Rows are points. Before rounding, the points of a table are all equally far from one centre. They may lie mostly on one side of it. Write the centre, to within rounding.

Points (8 x 3)
-7	30	-27
26	-1	-42
-62	34	-7
-96	14	-17
-8	26	-39
-23	25	36
-7	32	-7
32	-16	-49
Centre: -37	-49	-7

Points (10 x 6)
-4	9	78	-5	54	1
-20	36	57	3	18	37
-66	-18	80	-21	20	2
-61	-23	25	41	30	15
-17	53	17	10	20	18
-13	1	25	-13	67	-48
-32	20	43	56	21	-12
-54	22	44	29	35	29
15	18	74	-9	-1	4
-63	22	22	-12	36	35
Centre: -27	-4	31	-5	15	-9

Points (18 x 11)
13	-46	-10	15	-1	-21	68	-69	-10	-8	18
1	-64	-7	44	-4	-68	-5	-43	-4	34	16
22	-29	-29	54	-32	-19	1	-18	37	-42	46
1	-34	-2	78	-44	-13	-17	-40	-22	26	48
-28	-40	-1	21	-2	22	15	-18	17	61	-18
18	-75	15	64	-52	-41	28	-32	9	6	23
-21	-49	3	62	10	-12	1	-68	-9	29	8
0	-65	20	41	-75	-12	-8	-46	-8	2	-27
-11	-59	-38	12	-42	15	13	-18	57	33	40
36	-26	-26	-6	-56	7	-9	-28	12	52	-25
-23	-79	4	-12	-65	-33	21	-46	-1	-10	31
47	-38	-9	43	-41	-31	33	-21	10	17	65
-21	-80	22	46	-48	-30	14	-48	-3	-22	-5
-2	-35	-21	48	-77	-43	-8	-32	7	-4	60
-3	-59	-18	76	-9	-17	-10	-62	-3	-23	17
23	-75	20	1	-51	-15	-15	-7	-14	40	26
-16	-23	16	53	-31	-43	-9	-70	29	26	12
-7	-42	6	32	-48	-30	13	-24	62	48	-3
Centre: -1	-33	-15	20	-31	-10	11	-25	1	7	11

Points (25 x 18)
27	-45	-53	84	-9	-23	-3	37	43	-26	-32	22	30	-16	-7	73	1	24
4	-2	-26	78	-7	1	-23	58	28	-1	-18	-20	23	-64	-46	22	-26	28
8	2	-11	75	35	-5	4	72	11	10	-16	25	29	31	30	23	-15	45
29	-25	-12	42	-14	-20	16	50	21	-3	-71	24	57	-14	-44	70	8	25
-24	-9	-22	69	8	43	-6	7	-13	24	-56	-20	-7	-51	-26	17	36	60
9	-12	-28	71	49	25	20	65	4	-22	-39	46	-21	-22	24	38	-25	55
-8	-37	-16	68	-13	-11	28	50	-7	-11	-40	-17	31	-50	9	35	-26	-7
-39	-2	-38	87	0	8	4	80	12	-24	-17	17	15	-5	-45	50	5	0
14	-75	-24	55	7	36	27	39	17	25	-65	20	-8	-41	-15	50	32	-21
45	-49	-6	75	29	26	19	74	16	1	-41	27	-15	-42	35	37	-8	0
38	-54	-5	85	7	9	14	99	0	13	-17	7	2	-41	1	43	19	32
1	-7	-31	58	13	8	-13	43	-15	-16	-11	32	20	8	59	32	25	-29
-8	-7	-49	79	37	-9	17	44	35	-26	-29	3	31	-30	16	17	-13	49
-20	4	-12	75	-5	-30	35	59	5	-9	12	0	5	16	23	66	-4	35
35	14	3	54	29	10	-2	58	7	-48	-66	-3	28	37	31	68	-6	59
-8	-30	-19	82	27	7	37	47	22	-17	6	39	33	-17	18	37	-1	6
47	23	24	87	7	14	-7	12	-6	-20	-83	1	8	12	-22	79	27	25
7	-9	45	55	55	18	-37	21	14	-9	13	21	42	-24	16	49	21	20
3	-29	35	63	-33	30	20	61	31	3	-23	37	-49	-11	11	38	-4	1
-6	-10	-39	92	16	29	-21	37	-29	-40	-39	0	-41	-46	25	19	26	19
-5	-3	-62	67	10	32	10	75	-2	8	-64	-11	11	-40	-13	80	-7	0
63	-15	-29	87	-29	-9	26	30	38	24	-14	-4	18	-9	-10	11	-5	18
11	-35	-61	89	34	-7	12	54	58	-10	-20	0	15	-8	13	31	5	52
42	20	-35	54	13	-9	-8	92	-11	8	22	-19	22	33	-21	53	14	52
38	-31	-33	73	-13	-7	27	62	18	4	-35	50	3	-1	1	38	29	-32
Centre: 21	-16	-12	26	15	17	-6	31	10	-13	-24	-12	-13	0	-15	42	13	18
